Rows are points. Each copy is the shape, with its points in the same order, turned, moved and blurred by noise. Is it also mirrored, or only turned?
In the rows, zero is written as 128.

Shape (7 x 3)
[[118 130 196]
 [173 117 123]
 [115  90 143]
 [107 161 101]
 [149 108 159]
 [127 153 181]
 [167 114  74]]
Copy 1 (7 x 3)
[[114 107 181]
 [175 144 115]
 [142  87 115]
 [ 92 147  87]
 [160 112 147]
 [113 138 167]
 [175 150  71]]
Copy 1 is: only turned
Copy 2 (7 x 3)
[[162 160  78]
 [148  83 123]
 [116 119  76]
 [105 146 155]
 [155 111  88]
 [170 161 104]
 [113  63 150]]
Copy 2 is: mirrored
Copy 3 (7 x 3)
[[125 197 162]
 [134 107 170]
 [156 153 123]
 [ 80 124 114]
 [148 153 164]
 [105 181 165]
 [131  69 139]]
Copy 3 is: mirrored

Shape (10 x 4)
[[154 123 162 100]
 [148 182 109 173]
 [147 119  93 151]
 [137 119  61 177]
 [127 134 165 176]
 [110 122 159 151]
 [154 163 162 107]
 [153 136 154 168]
 [121 147 110 151]
 [148 122 152  44]]
Copy 1 (10 x 4)
[[118 168 137 168]
 [211 124 101 123]
 [142 115  86 135]
 [150  77  69 111]
 [167 104 150 173]
 [143 115 154 153]
 [155 180 137 155]
 [172 123 123 171]
 [160 114 123 118]
 [ 83 202 130 153]]
Copy 1 is: mirrored
Copy 2 (10 x 4)
[[149 139 172 133]
 [139 139  77 184]
 [127 112  94 129]
 [108  95  53 124]
 [107 111 139 174]
 [ 87 123 156 148]
 [155 166 148 144]
 [133 109 129 175]
 [107 141 100 145]
 [168 170 189  84]]
Copy 2 is: only turned
Copy 3 (10 x 4)
[[115 156 159  97]
 [204 137 100 124]
 [145 143  87 120]
 [151 136  54 134]
 [160 151 136 174]
 [130 134 143 155]
 [166 145 174  95]
 [163 166 140 153]
 [152 124 105 129]
 [ 99 140 178  56]]
Copy 3 is: mirrored
Copy 4 (10 x 4)
[[151 111 134 113]
 [ 88 119  70 166]
 [156 121  80 175]
 [150 131  54 208]
 [107 117 143 179]
 [131 139 147 166]
 [113 114 120 102]
 [115  94 124 171]
 [124 146  89 170]
 [178 135 125  66]]
Copy 4 is: mirrored

Shape (10 x 4)
[[106 141 116 100]
 [112 103 126 131]
 [ 96 115 116 117]
 [107 136 147 104]
 [110 155 129 105]
 [102 148 116 103]
 [117  93 153 170]
 [249 116 122  99]
 [116 140 124 110]
 [121 119 125 172]]
Copy 1 (10 x 4)
[[120 173 109 104]
 [124 122 124  98]
 [117 140 120  77]
 [146 157 112  98]
 [141 174 102 108]
 [121 173 105  99]
 [145  74 125 105]
 [139 165 221 202]
 [131 164 113 105]
 [120 102 108 125]]
Copy 1 is: mirrored
Copy 2 (10 x 4)
[[123 150  99 165]
 [112 146 136 137]
 [106 154 127 151]
 [135 133 125 172]
 [142 146 100 170]
 [131 153  97 167]
 [132 140 174 121]
 [122  12  79 102]
 [126 139 100 162]
 [140 150 138 108]]
Copy 2 is: mirrored
Copy 3 (10 x 4)
[[124  89 119 126]
 [118 119 158 139]
 [112  96 146 130]
 [138 104 131 105]
 [128 102 108 114]
 [121  89 114 120]
 [113 161 176 126]
 [221 166  99 203]
 [130 104 118 125]
 [ 96 154 143 139]]
Copy 3 is: only turned
